Every row gives one point. Any point is a mix of the corners, with weights that add up to 1. It lies inside the corners' shape when no weight is negative. Is each point inside? If not, which corners have a negative weight?

Corners:
(1): [62  8]
(2): [ 32 -23]
(3): [-80  39]
Points:
[-59  33] -> inside
[ 52 -17] -> outside (3)
[ 64 -26] -> outside (3)
[ 29 -12] -> inside
[19 15] -> inside
[ 29 -20] -> inside
[52  4] -> inside
[-70  36] -> inside

Corners:
(1): [-51 -54 -45]
(2): [ 33 -66  -7]
(3): [-51  -5 107]
(4): [ 1 68 16]
Points:
[-11  30  12] -> inside
[-22 -31 -52] -> outside (3)
[-2 54 15] -> inside
[12 66 42] -> outside (1)
[-18  19 100] -> outside (1)
[-46 -35   5] -> inside
[-20 -29 -16] -> inside
[-34  -6  30] -> inside
[22  9 40] -> outside (1)

Corners:
(1): [  29   66   38 -105   38   29]
(2): [-67  13  14 -27  48 -28]
(3): [-91  -2  21  54 -42 -86]
(4): [ 46  29   8 -47  66 -43]
(5): [-85  90  55  77 -25 -19]
(6): [-25   2 -93 -80 -12  23]
(7): [ 17 -61 -10 -48  33  34]
Points:
[-41  37  38  15   3 -14] -> outside (6)
[-17  35   6 -32  25   4] -> outside (3)
[-25 -11  -3 -23 -10  25] -> outside (2, 4)
[-44  31  22   6   9 -31] -> inside
[-17  25  12 -53  34  -1] -> inside
[ -1   9 -13 -43   6  11] -> outside (2)

Corners:
(1): [ 15  27 -25   2  43  42  21  23]
(2): [ 10  -2   1  16 -13 -19  19 -32]
(3): [ 33 -32  34   6  19 -29  -2 -20]
(4): [ 27   0  21 -32  -8 -23  32   3]
(5): [ 31  14  17  20 -23 -21 -23  25]
(6): [  37   28 -121   16    1   12  -61    4]
(7): [-32 -26  -7  10 -35  50 -14 -35]
(8): [-30 -23  -2 -15  12 -10  47  -3]
(9): [ 32 -32  10  12 -18 -11  16  19]
Points:
[ 15  -1 -11  -6   8   0  14  -3] -> outside (5)
[ 20   0   9 -18  -2 -11  23   3] -> inside
[ 26 -14  -8  19 -13 -14 -29   4] -> outside (1, 2, 4)
[ 28  -3 -12   0  15 -17  -1  10] -> outside (2, 7)
[ 15   5 -50   6   0   2 -16   1] -> inside

Corners:
(1): [  2 -48 -10  -1 -13  77  69  52  31 -70  99]
(2): [  3 -77  19  58  64  79   8  46  46 -65  43]
(3): [ 45  50  -8  -4  -6   8   8 -67 -53  40 -72]
(4): [  1 -44  60 -19  82 -64 116 -76  -2 -15  -2]
(5): [-23  10 -38 -25 -35 -63 -14  51  19 -26 -59]
(6): [ 50 -59 -68 -41  -4 -67 108 -28  -9  82 -66]
(7): [ 44  -7  29 -52  11 -33  26  59  20  -2  57]
(8): [ 70  82  40  76  63  58  74 -62  -9  -5  24]
(9): [ 48  40   7 -42  42   4  93 -92  39  30 -25]
(10): [ 23 -49 -49   8  97  53  49  33 -19 -84  52]
(11): [-31  63 -36  28  16  38   1   8 -29  62 -11]
(12): [ 10  70 -76   4 -20   4 -41  -9  26  39  44]
Points:
[ 13 -13  -2  15  33  39  62 -18   0 -22   2] -> outside (7, 12)
[ 38  23   7 -32  12 -30  87 -63   7  55 -11] -> outside (2, 5, 10)
[ 23   6 -12 -17   0  -8  39  -3  15  14   3] -> outside (10)
[ 31 -23 -14 -11  24  -2  51   0  12 -15   3] -> outside (11)
[ 14  12  -2   3  21  15  29   3  15 -21  10] -> outside (6)
[ 18   4  -1 -19  11  -8  27  28   9  -1  23] -> inside
[11  1 -9  0 -2  3 28 20  8 -3 11] -> outside (9, 10)

Corners:
(1): [ -9  33  -1  22 -50  23  -1  43  41  13 -38 -16]
(2): [ -6 -38 -50 -62 -88  -8 -14 -53 -64  28   0  32]
(3): [-13 103  -1  26  -8  47  32  48 -17 -18 -20 -12]
(4): [121 -78  47  -1 -48   0  31  11  -8   2 -63  58]
(5): [-14 -60 -25 -32  -8 -83 -38   4 -41  28  27   6]
(6): [-82  59 -97 -24  -9  -9  21  49  12 -47  15 -32]
(7): [  9 -53  -6 -30  -5 -28 -32 -27   5  26  55  52]
(8): [ -3 -51 -26 -30 -45 -53  -1 -19 -24  54  -1  84]
(9): [ 19  -3  64  72   3  27  51  -2  43 -11  -2  -2]
(10): [-64  66 -20 -63 -23 -53 -20  24  23 -59  15 -31]
(11): [ 65 -56 -41  13  -1 -69  28 -56  18  48  39  33]
(12): [-49 109  -1  47  12  39 -17  18  27 -64 -33 -37]
(13): [ 26 -33  -7  46 -43 -53   8 -11  -1  13  48  37]
Points:
[  7  -7  -8  -3 -12   1   1  -7 -15   1  -3  20] -> outside (1, 10, 13)
[ 51 -52 -14 -17 -33 -47  -3 -25 -14  33  17  27] -> outside (6, 8, 9, 12)
[ 47 -26  11  10 -28   9  16  -1 -21  52 -19  38] -> outside (6, 10, 12, 13)
[  9 -14 -12  -5 -21 -30   2  -7  -4   2  12  22] -> outside (1)

Corners:
(1): [ 16 -47 -13   6 -33  17  47  50 -48  -5 -12  18  -7  22  77   9 -38  10]
(2): [-31 -17  -9   5   5  24 -11 -20  56   2  11  -4 -35   4  18 -18  -5 -21]
(3): [  8  14 -16  -1  -7 -40  36  11 -20 -21 -25   6   7  18  16 -30  17 -32]
(4): [-10   3   5 -13  -2   6  -4 -15 -13 -13  16 -10  45  16   7 -11   5   9]
(5): [  2 -12   2  53  -7  17 -28  20   1 -24  -2 -18 -47  -5  44   3  20  20]
(6): [ 25  -1  12   3  17  16 -16 -31  32  50 -11 -29 -25 -21  25  97   5   3]
(7): [-29   2 -18  25 -14   9  -9 -10 -26 -10 -18   4  37  -3   3  -5 -21   9]
(8): [ 28  -1   2 -11 -18  37 -49 -15   2 -40  13  34 -39 -20  29  13  -3 -38]
(9): [ 34  10  12 -21 -16 -20 -40  -9   6  33 -16   3 -38  22  19 -19   8 -40]
(10): [-33  12 -56  -1 -15   5 -10 -22  18 -23 -13 -30 -39  13  77   6 -17  27]
(11): [ 23  21  -4  -3  21 -55  37 -11 -41 -22 -40  49   5  41  31 -33 -27 -17]
(12): [ 13  26 -13 -10  21   8  -9  30 -38 -28  -6  35 -11   6  24 -22 -31 -58]
(13): [  -3  -15   19    5   -9    7  -51  -36   26   18    6 -121  -26  -90
    0   -6  -16   47]
(14): [ 17  -6 -16  -6   5  -7 -32 -11 -33 -22  39  16 -26 -55  43 -10  -8   8]
(15): [-41  38  10  10   4   1  39   4  -3 -35 -10  22 -37  23   8 -15   1 -14]
(16): [ 13   5 -20 -12   8   5  64 -12 -24   7 -40   9  13  17   8  -3   5  14]
(17): [-18  35 -14  22 -10  22 -43  11  59 -10  56 -66 -21 -56 -20 -23  -6  16]
(18): [-19  12  15 -33  16 -13  10  10   6  22 -23   4  24 -12  -4  -7 -16  13]
(19): [  8  18 -23 -23   8  -8 -50 -30 -11 -26 -23 -39 -24  -6   4  54  -5  26]
Points:
[  2   6  -7  -2  -1   2  -6  -7   0  -7 -10   1 -17  -4  23   4  -8  -5] -> outside (4)
[ 29  -8  -1  -5   4  -2  -7 -11 -13  -2 -13   0 -19  -1  29  13   2  -8] -> outside (7, 10, 15, 17, 18)
[ 11   6  -4  -8   1  -4  -2  -4 -20 -15 -10   4 -15   0  30   4  -5  -1] -> outside (2, 7, 17)
[ -7  10 -12   5  -2   9 -21  -7  13  -5   2 -16 -29 -20  25  -5  -6  -4] -> outside (1, 4, 11, 19)
[  9   2 -11  -1  -3   2 -13  -8  -3  -6  -3 -12 -14  -5  22   3  -4   1] -> outside (15, 18)
[ 10  -8  -7  -3   1   5   9  -1 -19   4 -18  31   1  19  41   3 -11 -11] -> outside (3, 13, 15, 17, 19)
[-11  16  -1   0   3   2 -17 -12  12  -9   1 -15 -17 -11  12  -1  -4  -2] -> outside (1, 16)

Corners:
(1): [  9   1  64   1 -19 -28 -20   1 -16 -19 -31  -4  61  76 -37 -26  -1  28
 -34  62]
(2): [ 40  -8  60 -27 -26  50  12 -14  -7  -9  35  -5  47  11  -1 -68   6   5
  -5  47]
(3): [ 27  43 -75  13  -1  -8  -9   4  66   7  49  55 -34 -31  62  44 -93 -55
 -25  -8]
(4): [-27 -27 -14   4 -28 -39  -9 -13 -22   0 -39  29  -7 -49  34  35   9 -90
 -31 -20]
(5): [-19 -47  18  -2  -6 -56   7  20  40  -9 -22  35 -28 -45  40  46  12  37
  20 -67]
(6): [ -5  38  10 -60  33  23  30  13 -69  10  -6 -58  29   6 -47   2   6  32
  12  52]
(7): [  3  91  47 -38  79  32  35  18  33  15 -13 -18 121   5 -21   8  52  74
  24  -8]
(8): [ 65  29 -12  32  -2   0 -60 -39 -32  25 -30  19 -70 -41   9  57 -68 -46
 -45   0]
(9): [  0  67  99 -80 -35  48  43 -17 -21 -11 -22 -42  27  92  20   0  33  41
  41  65]
(10): [ 95  49  67 -76  13 -16  38  13  23 -26 -79  28  83   8  -2 -51  26  68
  16 -12]
(11): [ -15    4   34  -62   72  -25    1   10  -15   30 -116   33   -2    2
    5  -43   27   -9   22  -31]
(12): [ 23  25  77 -23 -28  47  27  -7  67 -71  15 -65  45  36 -44  10  -7 -11
 -52  63]
(13): [ 59  59  17 -13 -45   5 -79  72 -29 -10  -6 -57  -5  13  25   1 -54 -35
  28 -20]
(14): [ -55  -13  -34  -39  -36 -102  -12  -36   14   66  -16   49  -71  -72
    6    4   23  -55  -41    0]
(15): [-67 -11   5 -44  -4 -66 -48 -12 -19  30  -9 107 -65 -57   3  64 -42 -94
 -13  28]
(16): [  4 -11  50 -35 -33 -25   4  27  13  83 -62  56 -41  -1  22  32  32  -5
   4 -54]
(17): [-28  35  19  56  15 -90  12  60   5  11 -23  23 -13 -36  21  30 -14 -39
 -36  72]
(18): [-12  56  42   6   8 -68  35  -3   8  23  55 -33  53  84 -47  34 -17 -41
  -4  37]
(19): [-31  74  76 -24 -64  10  59 -30  18 -42  22  -5  55  27 -46 -39 -45  27
 -30  -8]
(20): [-67  -3 -72  44  12 -31   9 -10 -17   6 -38  73 -59 -53 -20  37  45 -67
  18 -28]
(21): [  5  66  24 -37  -5  14 -18  10 -52 -31  64 -24  13  48  -5 -14  17   8
 -66  -4]
Points:
[  9   7   2 -20 -17  -7 -22   4  -7   1 -10  19 -14 -21  16  24   0 -23
  -4  -8] -> outside (11, 17, 18, 19)
[ 24  58  36 -16  -4  -8   8  22  16  -1   1 -25  38  18   5  16  -5  20
 -11   5] -> outside (2, 11, 15, 20)
[-25  42  11   7   9 -21  21 -10  -9   3  15  -1  16   6 -13  -4  -8  12
 -18  24] -> outside (4, 10, 12, 13, 15, 16)
[ 16  34  18 -23  16 -22   0  13   0  -1 -15   4  15   2  -2   1  -1   0
  -1  22] -> outside (4, 16, 19)
[ -6  21  25 -19  -2 -10  -1   5  -8   7 -11   5   5   3  -2   5  -5 -15
  -9  14] -> outside (10)
[ -1  12  20 -14 -12 -21  -4   4 -11   3 -16  10  -3   1   1   5  -4 -22
 -12  10] -> outside (7)
[  8  33  36 -24   5 -15  14   8   7  14 -15   7  28  11  -6   5   9   3
  -1   4] -> inside
